Rows are points. A path goes straight from each point to the next, and from the last back to the first. The post is the endless flat space through its rows: a point in 2 columns, a line in 3, a plane in 4, and so on, so that a path can go around it. How many times does the path go around the post? Going back the other way cancels.

Post:
[[  8.3 -21.2   0.6]
 [  1.2   9.1   3.3]]
Path:
[[ -9.4  11.6   5.7]
 [ -8.6  -3.2  -5.4]
 [ -8.4  19.2   7.4]
 [ 13.3  12.3  22.6]
 [ 17.4  13.5   5.7]
 [ -2.3  -6.1 -16.8]
 [  6.8 -28.8  -7.3]
 [ 16.2 -31.0 -12.5]
 [ 15.1 -14.3   3.2]
 [  8.5 -15.4  14.7]
 [ -2.6 -13.2  -1.6]
 [ -2.3 -13.8 -19.3]
 [ 18.6 -40.4  -2.3]
 [ 20.4   7.7  16.2]
 [ 16.7 -35.7  -9.2]
 [ -4.3 -30.2 -16.4]
 [-14.0  -0.2  13.9]
 [ 13.3  11.3  24.8]
 [  6.7  11.5   0.7]
 [  3.5  -8.6  -9.1]
 [ -9.6   8.5   0.4]
 [ -3.1 -31.3   9.1]
 [ -4.5 -27.5 -15.3]
 [  6.4   5.4  -7.2]
 [ 26.6 -27.5   9.6]
 [  0.9  -5.9  11.7]]
Times around: 0

Post:
[[ -5.3  -9.5  -6.5 -17.4  18.7  -0.5  15.2  -6.8   8.2]
 [ -8.4  -4.0 -19.8   7.1  13.9   9.4  -0.9   9.8   8.5]
 [ -4.5   7.4  21.7  -4.0  -1.7 -23.6  -3.8  31.7 -10.0]
 [ 24.7  -8.7 -20.5 -12.7   0.7   0.0   0.7 -18.0   4.0]
 [  6.9  -6.5  -6.2  -8.6  14.0  13.0   5.6  -6.0  -4.5]
 [  2.2 -12.4   5.1  -1.1   3.9   0.5  -1.5 -10.9   1.6]
 [  2.1  16.8  -4.3  -1.5   4.7   3.8  -9.1  -5.3   2.2]
 [ 19.1   8.9  -2.2  39.9  12.9   5.1  -0.2  17.0  13.0]]
Path (25 x 9):
[[ -0.3   0.5  -9.9   5.9  -3.9  -5.7 -42.4  -7.4   0.8]
 [ 14.5 -18.8 -21.8  -5.3  19.4 -10.1  10.1  16.5  33.3]
 [-18.5  -1.8  -5.7  14.1  -5.3   3.6   0.5  14.7  15.7]
 [-23.5   4.7  -5.6  -1.5  14.0  -1.5  14.8 -11.8   0.5]
 [  7.4 -19.4 -20.0  13.6  13.8 -11.7   7.4   4.8  16.9]
 [ 27.5   2.8   9.3  25.7   5.6  16.7 -21.6   0.0  -4.5]
 [ 26.7  21.1  -3.5  -0.4   6.3  27.3   4.6   8.8  -1.5]
 [ 32.9  -6.5   5.6  -0.7   1.4  10.3  25.0 -28.0 -11.5]
 [ -0.4   7.1   5.0   3.1   3.5  18.5  -8.1 -13.4 -19.6]
 [ 16.0 -24.3 -25.3  11.5  17.2 -15.2  21.3  18.0  14.0]
 [ -8.1  10.8   9.6   2.2  17.6   8.3 -13.6  -6.9   5.0]
 [  7.3 -12.9   3.7  -7.2   3.5   3.5  -3.5   1.6  -1.3]
 [ 11.6  -1.3  10.3  -2.8  11.7  -5.1  26.0 -18.2  13.8]
 [ 28.9  -6.8 -21.3  19.9   5.0 -10.4   4.9  27.5 -19.9]
 [ 22.6 -17.6 -36.1 -15.7  15.0 -24.7  16.9  14.8   8.6]
 [ 10.5 -17.4 -17.4  25.8  17.1   8.1   4.4  27.5  15.8]
 [ 15.1 -16.3 -31.0  -5.6   3.9 -11.6  14.7  36.6   5.2]
 [ 14.8  17.4   5.7   0.8   5.3  -1.0  18.3   0.5  -6.6]
 [-19.7  37.1 -19.2  37.7  13.5   3.1   8.1   1.0  26.4]
 [ 16.1  19.6  21.5  16.8  14.0  -4.8  -5.2   2.4 -20.5]
 [ -8.2 -15.6  34.2 -14.2  23.3   4.6  -1.6  -5.6  -8.4]
 [ 48.0  -3.6  -5.0 -10.8  -5.7 -13.8   1.8  15.9  -5.5]
 [ 30.4  10.6 -12.4  11.7  -6.7 -10.8   0.2   1.9   7.7]
 [-17.5  16.4 -11.3  35.8  11.1  20.3  -9.1   1.8  22.6]
 [-24.3  17.0 -12.2   6.1  -5.1  -7.4 -19.4  13.8  -4.2]]
Times around: 5
